Rows are points. Each copy is the shape, with its points in the same order, turned, moved and blurred by noise. Some copies are also mirrored. Which?
(in the rows, 128 means zero)

Shape (6 x 2):
54  110
86  93
128  94
139  136
146  115
142  128
Copy 1:
140  201
154  165
156  128
109  115
133  107
119  113
Copy 1 is: mirrored
Copy 2:
63  67
105  75
130  106
111  140
132  135
120  140
Copy 2 is: only turned
Copy 3 (6 x 2):
146  202
159  167
154  127
113  120
130  107
119  116
Copy 3 is: mirrored

Shape:
83  144  103
145  108  176
137  108  128
74  139  102
155  94  148
153  74  160
139  152  120
Copy 1 (7 x 3):
117  126  174
130  124  75
149  116  115
106  123  176
156  114  91
150  93  78
147  160  131
Copy 1 is: mirrored
Copy 2, 7 rows:
114  193  141
132  99  182
130  125  142
119  202  142
144  101  156
169  92  168
99  136  133
Copy 2 is: mirrored

Shape (11 x 6):
182  103  153  119  129  153
140  110  79  147  128  153
170  162  193  139  119  134
113  105  69  148  121  105
155  116  52  135  89  107
168  150  73  94  157  145
134  116  86  129  109  92
138  115  120  128  97  115
123  116  124  106  117  143
121  135  118  155  127  111
118  144  56  151  96  119
Copy 1, 11 rows:
104  89  126  131  160  89
156  104  86  163  155  144
65  149  143  131  133  89
194  131  88  166  128  132
171  117  45  172  126  101
137  131  53  117  193  123
175  135  80  149  120  102
144  118  101  144  110  102
139  111  106  113  127  127
147  153  116  156  128  125
163  141  57  175  119  146
Copy 1 is: mirrored
Copy 2 (11 x 6):
192  130  150  111  110  125
155  134  90  161  114  159
150  168  193  120  92  103
116  116  73  169  123  130
144  134  49  159  88  111
162  184  74  109  136  144
124  124  80  147  111  103
134  119  114  134  93  111
132  122  119  109  108  145
114  141  124  161  117  120
110  148  64  170  90  137
Copy 2 is: only turned
Copy 3 (11 x 6):
159  125  158  142  123  183
158  141  82  124  106  157
124  171  196  147  137  154
126  126  49  143  114  129
110  141  56  149  84  176
126  146  94  84  134  202
102  128  77  146  112  146
117  128  119  144  103  144
128  120  125  112  109  143
122  152  104  140  133  121
109  168  54  123  89  135
Copy 3 is: mirrored

Shape:
84  81  111  123  122  138  173  144
163  101  116  135  133  167  157  167
124  100  118  125  125  164  138  203
165  109  149  97  101  78  107  130
116  100  84  138  156  140  141  162
143  156  149  124  129  80  116  180
140  136  117  74  90  120  168  105
77  78  103  120  111  183  177  138
151  152  136  136  80  85  100  125
132  146  129  79  102  101  90  114
138  119  155  148  167  157  131  169
Copy 1, 11 rows:
112  60  153  119  129  102  156  165
182  100  120  138  130  122  165  154
172  105  137  131  125  104  134  192
140  137  124  79  97  77  133  89
143  71  114  155  135  95  129  158
131  168  126  145  100  61  128  126
95  118  101  75  124  120  183  122
117  45  151  111  131  138  158  188
118  145  107  113  56  99  127  100
98  145  99  80  105  109  107  107
164  128  153  168  138  121  130  141
Copy 1 is: only turned
Copy 2:
75  124  126  108  131  138  155  110
125  147  164  77  99  154  142  149
90  128  157  101  108  163  139  176
178  92  149  148  108  103  119  124
94  151  133  78  140  116  122  158
153  137  157  170  131  115  136  180
164  130  99  125  94  145  141  97
48  137  123  89  113  170  160  101
162  142  151  174  83  90  115  131
161  116  114  163  106  127  88  123
112  150  189  118  156  157  126  160
Copy 2 is: mirrored
Copy 3 (11 x 8):
54  103  151  146  124  128  171  130
138  94  154  149  129  163  194  135
118  87  187  148  156  144  174  158
147  89  108  84  132  87  133  121
99  96  139  187  153  132  171  141
149  108  128  116  154  103  118  183
102  156  114  89  128  110  173  108
48  109  183  156  124  152  184  103
154  131  128  113  116  81  99  133
126  129  111  96  168  93  110  104
129  74  143  146  147  181  139  168
Copy 3 is: mirrored
